Each row is a point. The last column is the point's height on a tilted bowl or saddle (a function of degree 2), plus a little noise. Count its main directions that bend up, bend down and stay straight.
(in the rows, 128 means zero)

Points, 15 rows:
[[127 114 119 120]
 [ 99 102 115 104]
 [145 132 102 138]
 [109 101 120 111]
 [195 118  98 137]
 [171 144 151  96]
 [158 175 110 127]
 [129  76 147 126]
 [ 81 179 173  60]
 [145  92 164 136]
 [154 116 145 117]
 [192 140 124 108]
 [ 98 155  99  98]
 [112 191 180  49]
 [138 128  96 141]]
Directions: 1 up, 2 down, 0 straight

Points:
[[163  94 174 103 106]
 [ 57 133 134 114 126]
 [105  98 160 131 118]
 [130 144 130 124 115]
 [ 94  91 169 104 110]
 [174 145 159 102  96]
 [ 71 104 168 109 112]
 [167  91 102 117 104]
 [ 89 172  82 145  91]
 [119 141 154 192  85]
 [157 135 149 126 112]
 [192 137 122 115  91]
 [124  93 153 161 115]
 [ 96 140 163 110 114]
 [138 158 152 117 104]
 [168 109  74 129  88]
 [149 150 162 101 102]
 [187  98 158  88  94]
 [159 187  79 178  28]
 [131  97  94 180  94]
 [148 150 184 103  93]
 [ 95 115 158 136 118]
 [112 150 121 153 106]
 [137 122 118 144 116]
 [166  94 151 119 115]
 [119 124 162 127 118]
 [ 74  65  99 161  96]]
Directions: 0 up, 3 down, 1 straight

Points (43 x 7):
[[120 110 144 155 102 159 157]
 [107  96  81 124 142 115 131]
 [ 78 132 158 117 158 128 146]
 [121 132 141 218 148  82 176]
 [ 87 147 196 135  61 124 187]
 [ 64 139 175 157 131 125 167]
 [102 165 163 153  64 106 171]
 [160 124 116 152 138 103 130]
 [123 135 124 143 133 146 136]
 [122 118  73  98 126 117 128]
 [102  92 174 120 112 130 155]
 [127 134 132 135  95 137 138]
 [116 113 172 165 213  95 177]
 [167 120 164  96  94 109 143]
 [ 88 184 102 135 180 158 171]
 [143  77 139 127 148 141 150]
 [146 194 142 108 165 139 161]
 [121 143 104  95 166 109 128]
 [127 155 134 116  76 158 158]
 [ 94  99 134 131 152 183 170]
 [ 78 197 152 111 147 159 179]
 [125 206 143 112 145 176 185]
 [147  68 181 124 163 142 180]
 [154 126 159 173 132 109 148]
 [ 84 131 183  83 133 106 152]
 [130  80 160 130 155  79 146]
 [146 108 127 116 101 128 131]
 [119  94 101 121 104  94 129]
 [151 141 165 118 140 160 153]
 [120 175 153 127  65 129 167]
 [ 98 165 112 122 119 176 161]
 [127 132  93 125  83 163 152]
 [118 151 137 126  96  89 133]
 [ 93 157 152  64 109 158 167]
 [177  60 147  67 152 154 187]
 [106 102 103  79 118 102 130]
 [ 94  97 147  84 144  89 139]
 [138 165 121  63  97  70 147]
 [112  70 152 132 146 126 155]
 [128 171 143 129 130 143 146]
 [126 133 106 156 152  95 131]
 [ 97 110 156  56  89 144 170]
 [185  98 125  83 124 127 143]]
Directions: 6 up, 0 down, 0 straight

Points:
[[153 126 135 132 147 182  88  94 124]
 [178 139  89 176 152 142  73 103 122]
 [132 108 127 110 117 149 156 179 105]
 [116 136 150  85 103 129 153 179 116]
 [ 73 146 120  86  88  65  78 123 149]
 [ 99 193 112 104 131 143 136 129 100]
 [ 61 132 124 170 172  96 141 102  84]
 [130  64  93 139 167  70 166 115  78]
 [147 167 142 146 141  85 120 179 159]
 [110 134 109 101 104 175  79 115  92]
 [147 119 144 121 161 110 152  67 106]
 [136 126 116  72 140 179 104 173 114]
 [112 124 173  98 149 126 134 100 119]
 [ 99 128  73 104  93 118  73 155  86]
 [120 171 111 136 109 130 135 130 114]
 [142 102 167 153 156 105 101 152 118]
 [141 113 105 137 121  96 107 115 136]
 [105 186 118  98 119 170  98 140  97]
 [106 164 161 162 136 152 165 111  75]
 [ 75 136 101 155 117 124  74 153 125]
 [161 150  69 139  89 194 127  49  83]
 [ 84 105 108 152  87  91 140 139  97]
 [110 120 151 186 137 147 146  76  94]
 [119 116 119 113 151 165 161 174 112]
 [103 145 148 153 160 101  70  94 125]
 [176  97 171 112 138  87 140 166  78]
 [116  94 144 106 121 143  72 157 114]
 [174 124  98 163  82 115 167 146 132]
 [ 96 174 159 118 142 108 144 145 110]
 [129 160 168 117 138 224 138 125 157]
 [124 141 164 150 105 166 145 188 126]
 [151  98 123 124 197 104  95 110 117]
 [125 171 169 130  95  63 137  98 139]
 [143  91 129 154 130 125  99 105 138]
 [162 135 141 144  58 153 122 106 104]
 [179 102 184 212 125 112 125 132  76]
 [134 189 145 106  78 128 158 115 146]
 [121  74 160 156 111 137 121 151 106]
 [198 157 159  77  88 129 126 123 142]
 [ 82 128  99 141 120 134 155 139  80]
 [125 127 142 170 107 115 103 139 122]
 [152 132 152  81 171 118 158  92 106]
 [117  79 127 151 150  95  80 156 164]
 [128 178 120 111  68 146  45 108  36]
 [120 118 130 118 146 118 145 171 111]
 [186 102 160 138 158 118 123 136  91]
 [107  48 137 142 128 108 119 133 127]
 [ 91 115 149 146  81 132 102  91 102]
 [158 134 137 115  88  82 151 136 146]
 [136 145 106 146 167 145 170  74  70]
 [ 92  85 146 195 152 112 111 137 150]
 [149 190  69  98 131 147 101 112  81]
 [ 69  97 165 155 139 108 127 160 105]
 [109  71 153 177 130 205 112 156 185]
 [107 143  66 177 109 128 147  81  66]
 [160 107 151 145 103 158 151 120 118]
 [128 144 110 185  90 146 188 129  93]
 [114 100  72 135 108  65 147  94 129]
 [116 128  97 152  89 144 144  94  97]
 [ 91 179  91 125 184 154 120 160  99]
 [123 182  77 171 152 137 111 167 141]
 [107 123 110 122  86 127  96 155 101]
 [115 145 133 155  95 113 117  51 106]
 [120  98 122 116 130 151 108 186 119]
 [100 131 112 147 141 153  78 118 129]
 [130 122 140  86 135 118 108  72 138]
 [118 104 165 112 103 178 166 127 117]
 [101 222 144 103 212 123 130 126  56]
 [113 124 171 134  97 126  77 154  93]
 [177 171 121 130 179  93 112 139 122]]
Directions: 3 up, 4 down, 1 straight

Points, 69 rows:
[[123 171 122 153  95 144 144 134 125]
 [147 136 124 152 103 152 120  87 121]
 [148  80 160 171 133 100 152 144  97]
 [138 120  95 102  90 214 104 101 107]
 [ 96 117 130 108 178 134 149 112 107]
 [ 92 127 161 148 121 174 124 108 126]
 [132 157  81 145  92 140  81 148  98]
 [117 139 196  99 153 140 133 155 125]
 [148 133 133 129 179 120 107  70  98]
 [134 103 145 106 139 144 126 163 124]
 [206 123  90 119 133 159 167 174 157]
 [ 91 159 101 143 123 114 121 125 114]
 [153 128 138 188 138  98 133  94 107]
 [151 206  86 218 165  66 156 135  53]
 [108 220  67 165 134  99 160  99  71]
 [ 74 178 147 137 144 142 123 139 134]
 [130 179 133 130 141 114 135 176 122]
 [127  88 112 121 141 104  76 112  88]
 [146 161 136 104 169 134 149 106 114]
 [ 97 136 122 198 156 121 162 165  92]
 [110 151 123 164 164 123 162  76 102]
 [ 90 124 163  57  99 141 126 131 130]
 [105 106 127  54 151 147  96  92  96]
 [ 94 136 100 106 155 100  88  98  90]
 [100 134 125  84 154  67 133 105 109]
 [108 140 125 134 148 141 154 122 122]
 [ 99 156 125 121 145 120 132 106 127]
 [ 69 194  22 155 161 159 146 133  30]
 [148 171 165 120 128 103  94 181 122]
 [123 125 123  91 113 128 154 126 127]
 [180 194 155 137 153 153  86 142 104]
 [122 181 117 123  99 127 118 142 129]
 [184  79  96 176 110 114 173 128 124]
 [162 197 138 105 114  91  88 122 128]
 [137 110 140  89 141 122 135 146 123]
 [138 142 100 104 100 120 104  87 112]
 [ 66 175 140 109 109  99 122 143 145]
 [ 90 130 166 131 120 120  78 195 106]
 [108  74 152  92 131  84 166 128  95]
 [170 109  65 138 119 122 149 113 124]
 [ 92  53 116 109 108 106  97 137  69]
 [121 121 119 125  83 152 192 136 116]
 [127 181 139 112 163 103  97 104 127]
 [180  87 159 152 117 172 213 193  94]
 [118 102 168 168 104 144 153 151 103]
 [153 118 122 136 114  57 103 128  94]
 [151 107 146 107 154 147 113 103 118]
 [121 159 142  92 180 113  83  51 103]
 [143 103 120 130  80 117 112 160 107]
 [101 135 134 137 171 136 136 124 116]
 [130 121 135 165  67 138 120 116 114]
 [109 116 186 129  75  96 114 147 121]
 [149 104 139 164  85 151 114 175 104]
 [153  71  97 137  75  93 122 110  84]
 [100 119 119 138 117 121 153 135 118]
 [117 142 120 132 102 132 179 114 123]
 [140 122 140 141 145 114 110 192 111]
 [ 87 137 116  92 139  87 123 127 113]
 [ 87 153 161 102 138 114 114  89 155]
 [136 127 138  82 183 144  90 132 105]
 [123 173  97 154 149 114  90 118  98]
 [202 169 104  65 147  55  78 103  55]
 [105 122 114  71 112 119  69 117 102]
 [144 108 140 118 143  50 122 160  95]
 [172 212 127 154 110 159  81 117 102]
 [136 148 141 120 118  86 117 123 131]
 [155 140 181 134 103 151  92 140 127]
 [163 168  55 130 167 134 119 138  98]
 [ 70  56  91 174 116  62 126 169  17]]
Directions: 1 up, 7 down, 0 straight

Points, 64 rows:
[[ 91 172 102 110 164 144  93 117 148]
 [ 78 117 142 110 111  89 146 122 118]
 [125  84  97 106  99 137  64 145  52]
 [134 149 121 117 112 127 125 126 135]
 [103  84 125 125 121 190 118 138 103]
 [ 60 122 141 163 122 132 162 126 134]
 [104 142 118 138  86  99 123  99 120]
 [124 121 147  94 123 125 113 121 115]
 [ 99 120 134  99 147 114 112 126 112]
 [129 108 115  80 112 162 138 135 107]
 [110 105 165 152 123 145 144 100 126]
 [129 155 130 112 127 107  71 119 126]
 [125 174  84 179 111  74 136 137  56]
 [133 131 120 111 109 131  79  98 120]
 [186 113 126 138 148 128 155 102  78]
 [127 180 172 146 170 132 153 128 118]
 [ 93 152 114 117 154 132 125 149 120]
 [109 132 152  92  92 163  89 141  92]
 [175  76 126 121 101 169 147 176 135]
 [131 137  78 151 131 143  74 153  84]
 [148 138 126 139 157 164 120 140 115]
 [189 110 118 163 189 121 147 111  37]
 [126  82  89 111 169 159 133  88 100]
 [ 83 126 111 183 176 102 161  92  92]
 [135 157 126 104 143 133 132 135 130]
 [150 116 131 106 114  71 121 119  90]
 [ 76 100 121 167 143 105 165 141 108]
 [131 139 114 155 113  72 159  92  79]
 [118 120 126 120 144 127 172 132 124]
 [128 169 128  81 152 122 164 119 113]
 [147 151 116  77 141  73 182 105  60]
 [129 129 108 148 134 147 147 108 126]
 [170 114 157 132 150 139 122 100 100]
 [150 113  98 128 136 163 130 163 102]
 [106 182 147 119 186 107 111 117 134]
 [167 167 109  61 131  72 114 142  80]
 [117 118 142 202 163 136 113 125  86]
 [144 157 111 119 130 155 182  83 110]
 [101  90 124 123 112 167 100 118 106]
 [127 137 135  91 130  96 118 127 114]
 [102 117  89 109 126 173 143 107 124]
 [169 187 148 133 107 121 123 119 141]
 [147 127  92 138 153 119 147 102  99]
 [151 137 111 138  93 152 137  97 122]
 [147 121 129 119 152 135 117 132 114]
 [130 137 117 158  70 189 122 122 113]
 [151 114 152 121 147 134 133 111 112]
 [159 162  94 148  97 127  93 137 104]
 [117 101 140 141 127 153 108 154 113]
 [138 136 137 149 160  84 118 153  95]
 [131  79  88 131  95 149 139 127 106]
 [166 160  86 102 196 157 134 152  70]
 [123 140 162 106 110  80 122 154 126]
 [ 93 198  86 138 139 143 139 107 136]
 [154  80 128 137  98 100 104 145  90]
 [160 115 138 106  96  87 142 162 136]
 [159 129 148  96 132 125 154 171 141]
 [127  89 147 141 109 113  92 167  99]
 [120 138 109 140 165 102 118 104 124]
 [168 132 134 129 126  93 135 113 104]
 [121 157 158 125 158 249 139 134  64]
 [ 74 114 145 123 177 122 137 157  95]
 [138  91 104 161 143 119 162 174  95]
 [155 138 129 139 156 149 133 196 108]]
Directions: 1 up, 6 down, 1 straight

Points (68 x 9):
[[102 157 147 140 133 158 148 129 158]
 [133  98 144  97 157 137 142 141 134]
 [ 51 147 139 109  98 141 178 139 181]
 [133 137 145 126  76  26 110 135 182]
 [ 84 143 159 167  97 153 128 152 178]
 [145 198 115 154 104 186 111 155 145]
 [106 126 126 127 175 149 148 171 149]
 [ 92 142 110 118 131 148 100 122 151]
 [110 150  88  93 103 136  80 109 158]
 [139 159 148  86 130 175 168 130 156]
 [108 159  87 138  65 103 131 156 168]
 [142 135 107 143  89 144  81 126 144]
 [ 93 157 164 131 140 147 173 104 155]
 [170 164  83 164 165 140 134 118 129]
 [ 75 142 166  81 104 123 129 141 170]
 [ 36  81 128  85 115 188 113 127 206]
 [134 171 113 133  83  59 141 167 167]
 [158 137 140 120 162  85 157  79 138]
 [119 106  87 150 176 138 102 111 145]
 [156 140  90 100 122 136 115 140 142]
 [145 117  96  93 171 187 118  94 186]
 [116 165  97 143  75 117  81 157 151]
 [103 117 144 171 145 100 193 133 138]
 [ 98 183 104  74 114 173 131 205 210]
 [ 60 127  86 102  84  98 148 133 164]
 [115 108 147  95 132 159 176 143 133]
 [ 96  88 177 157 146 127 127  73 147]
 [154 158 141  89  61 186 125 129 184]
 [ 55 157 177 193 109 159 136 145 189]
 [ 59  92 121 136 170 117 126 111 134]
 [146  82 147 124 134 189 145 159 144]
 [132  76 135 101 124 100 163  91 126]
 [188 108 158 154 146 152 125  84 150]
 [125 127 135 106 100 135  97 133 161]
 [148 120 107 111 101 126 181 156 110]
 [112 116  85 113 110 123 165  61 163]
 [159 121 118 104 175  99 127 162 125]
 [199 122 131 210 131  93 143 161 144]
 [124 140  66 129 148 130 110  81 151]
 [183 128 158 111 108 112 138 181 144]
 [178 112 150  91 146 112 103 126 156]
 [ 79 183 143 148 179  85 125 172 148]
 [147 126 155  65 127 140 134 154 153]
 [132 129 144  99 106  99 129 156 149]
 [100 139 108  96 145 137  91 173 156]
 [179 105  93 170 118 136 138 112 127]
 [ 75 138 141  99 216 150 134 112 159]
 [151 116  83 100 125 138 124  91 156]
 [166 168 122 133  98  95 133 153 147]
 [ 66 182  41 151 115  95 100  79 130]
 [124  91 134  97 113 153  96  76 177]
 [104 118 173 162 128 119 141 188 178]
 [ 70 137 165 100 124 107  61 112 127]
 [162 130 153 128 158 162 108 129 155]
 [102 113 110 185  91 174 126 107 155]
 [101 148 146 177 149 160 155 136 154]
 [ 97 117 160 140 142 116 168 146 140]
 [ 81 104 132 102 140 147  91 126 156]
 [ 76 139  93 148 112 115  66 123 120]
 [ 74  94 168  68 208 136 107  82 145]
 [127 106 127 101 132 166  63 119 171]
 [170 133 137  91 199  96 114 139 140]
 [149 155 134 178 126 120 143 126 138]
 [101 116 133 123 133 143 113  99 151]
 [106 122  99 130  94 131 178 122 146]
 [ 89 138 158 115 117 122  93 108 148]
 [138 128 163  91 144 120 119 122 150]
 [160 101 147 111 140  94  63 123 160]]
Directions: 5 up, 2 down, 1 straight

Points:
[[118 135 118  99 103 127 144  55 158]
 [130 116 133 140 141  94 115 155 137]
 [177  94 117 122 160 146 104 104 170]
 [110  78 144 142 134 132 152 124 151]
 [125 138 164 117 124 110 161 144 143]
 [139 139 127 164  88 156 101 166 159]
 [106  83  94 153 160 138  77 118 168]
 [113 155 140 165  86 127  60  65 188]
 [ 99 173 156 133 147 103  95 150 144]
 [172 120 105 152 164 112 104  86 163]
 [ 84 105 138 103 125 101 151 156 142]
 [167 146 121  86  95 105 110 127 139]
 [146 109  99 120 115 138 136 104 146]
 [179 105 120 142 106 160  39  72 210]
 [ 64 116 120  95 157 118 131 146 132]
 [114  99 168 152 171 159 140  72 175]
 [127 110 131 117  93 104 162  92 150]
 [109 170 108 111 113 172 144 150 151]
 [144 137 166 117 180 126 145  93 158]
 [122 136 112 164 169 117  90 142 142]
 [148 132 129  85 136 138 108 132 143]
 [ 94 105  91 156 164 143 155 146 141]
 [174 124  55  91 146 139 116 110 168]
 [111 138 160 124 102 101 112  44 179]
 [136 109  89 122 123 133 131 129 141]
 [ 71  67  96 131 136 115 111 139 157]
 [174 123 119 116 124  82  78 120 153]
 [112  92 128  95 121 102 167 132 146]
 [152 112 158 159  83 120 170 147 148]
 [121  93 127 138 101 119  89 131 149]
 [100  84  81 101 114 105 163 178 158]
 [159 140 155  63  98 169  75 131 165]
 [ 92 109 122  50 113 177 151 163 163]
 [137 129 117 150 156 113  79  73 163]
 [175 130 135 168 233 123 178 152 151]
 [ 91 168 119 157 122 160 139  77 164]
 [ 31 121  60  84 147  90 179 123 137]
 [ 85 182 109  59 156 181 101  68 179]
 [133  98 102 154 152 117 158 190 155]
 [111  92 159 104  69 141 127 132 150]
 [159 119 116 146 131 202 175 145 164]
 [131 138 199 155 135 175 189 100 176]
 [142 106 115 109  99 189 172 181 172]
 [ 88 165 159 103 119 109  75 126 145]
 [151  95  87 189 154  94 186 123 162]
 [103 140  90 149 166  76 148 142 133]
 [122 141 180 123 129 153 107 127 156]
 [ 96  76 126 122 170 113 114  97 155]
 [115 116 150 131 115 147  84 151 152]
 [132 189 159 166 109 143 151 106 161]
 [130 146 126 115 138 120 117  84 143]
 [124 127  92  90 129 173 184 125 151]
 [135 113 118 198 130  87 122 157 155]
 [116 105 129 150  93 186 132 170 172]
 [104 166  85 117 157 120 158 174 138]
 [168 123 133 103 127 123 126 183 150]
 [124 148 132  90 145 163 104 173 156]
 [196 143 123 150 129 170  91 103 175]
 [133 152 144 142 106  92 106 128 139]
 [115 128 182 115 101 153 146 151 155]
 [103 146 125  83 150  95 106 137 128]
 [ 65 117  79 145 121  90 138 124 145]
 [132 121  99 149  93 110 146 112 146]
 [132 203 170 171 114 133 113 113 171]
 [147 145  86 108  85 177 206 152 168]
 [133 115  69 139 216 115 100 160 154]
 [ 96 124  45 134 109  88 126 129 151]
 [155  69 104  74 153  95 131 109 170]
 [106 116 169 133 184 151 144 181 162]
 [ 77 152 178 181 121 106 134 109 170]]
Directions: 6 up, 0 down, 2 straight

Points:
[[112 125 133 129 127 146 152 125 108]
 [150  91 136 128 156 119 118  93 143]
 [128 107 133 166 139 182 123 129 122]
 [141 117 142 141 116 170 120 185 157]
 [163 132  88 167 148 122  69 126 143]
 [120 146 151 142 170 113 181 147 125]
 [163 125 134 152 100 118  73 179 179]
 [130 134 140 147  97 167  91 123 150]
 [172 122 100 167 149 167  67  94 139]
 [ 97 103  88 133  81 106 153  97 118]
 [136 145 156 128 182 102 168  99 149]
 [136 142 164 160 107  53  93 138 183]
 [152  74 115  68 119 112 112 158 171]
 [108 186 173  77 132 112 159 174 159]
 [104 115 125 107 128  89 121  62 134]
 [ 62 112 156 151 187 133 131 153 104]
 [ 89 171 171 144  85  94 143  81 147]
 [165 101 130 120 152  85 170 131 189]
 [122 124 105 185 141 142 129 131 111]
 [ 68 120  54 136 149 107 149 112  87]
 [154 165 106 151 201 151 116  99 127]
 [ 98 166 143 139 143 181 121 181 147]
 [139 143  93 139 125 113 110 158 139]
 [ 73 160  89 120 158  99 156 100 114]
 [118 147 168  99 151 155 162 183 133]
 [172 110  66 149 134 123 162  92 161]
 [173  87 153 122 141 137 103 150 172]
 [137 110 202 153 186  70 136 116 180]
 [146 108 111 144 131 115 158  79 146]
 [179  91 151 169 124 138 117 188 182]
 [107 147 142 145 131 114 179 118 123]
 [111 132 145 122 135 107 118 138 127]
 [158 135 191 116 144 116  66 125 175]
 [107 134 177 116 111 119 140  92 126]
 [123 157  65 133 141  86 158 161 147]
 [114 145 102 146 168 206  90 128 125]
 [134 155  98 113  86 137 120 129 146]
 [ 62 153 144 130 113 166 101 118 118]
 [ 93 154 114 146  93  81 123 195 141]
 [ 92 102  83  95 134 164 130 117  82]
 [167  94  82 111  93 170 119 126 150]
 [153  90  69  81  78  97 146 162 177]
 [181  93 103 161 139 144 136 136 147]
 [128 152 152 136 168  76  61  86 157]
 [ 71 143 116 143 129 103 104 110 111]
 [100 139 164 122 129 104 132  98 124]
 [165 120 106 109 140 123 107 149 155]
 [134  97 148 133 190  92 120 164 143]
 [124 145 127 135 105 103 149 182 139]
 [184 172 146 117  91 201 122 104 204]
 [139 188 142 142 169 147 153 124 141]
 [168 192 147 130 125 153 131 125 185]
 [139 161 149 132  83 172 132  94 142]
 [ 84  72 122 112  92 166 141 108  99]
 [153  94 145 102 115  94  64 142 169]
 [ 98 104 100 101 114 145 157 137  97]
 [198 140 130 120 101 154 117 150 194]
 [126 110 134  67 163 132 114 165 139]
 [156 125 112 172 161  82 116 151 154]
 [107 114 109 133 166 102  88  50 116]
 [121 126 119 122 142 147 108 127 117]
 [199 100 153 167 165 143 109 160 175]
 [158 148 125 119 181  72 107 235 170]
 [184 148 155 118  76 123 166  78 193]
 [ 62 130 149 134 138 142 109 202 132]
 [161 119 135 120 182 193 167 123 128]
 [137 110  32 143 147 157 171 169 101]]
Directions: 3 up, 0 down, 5 straight
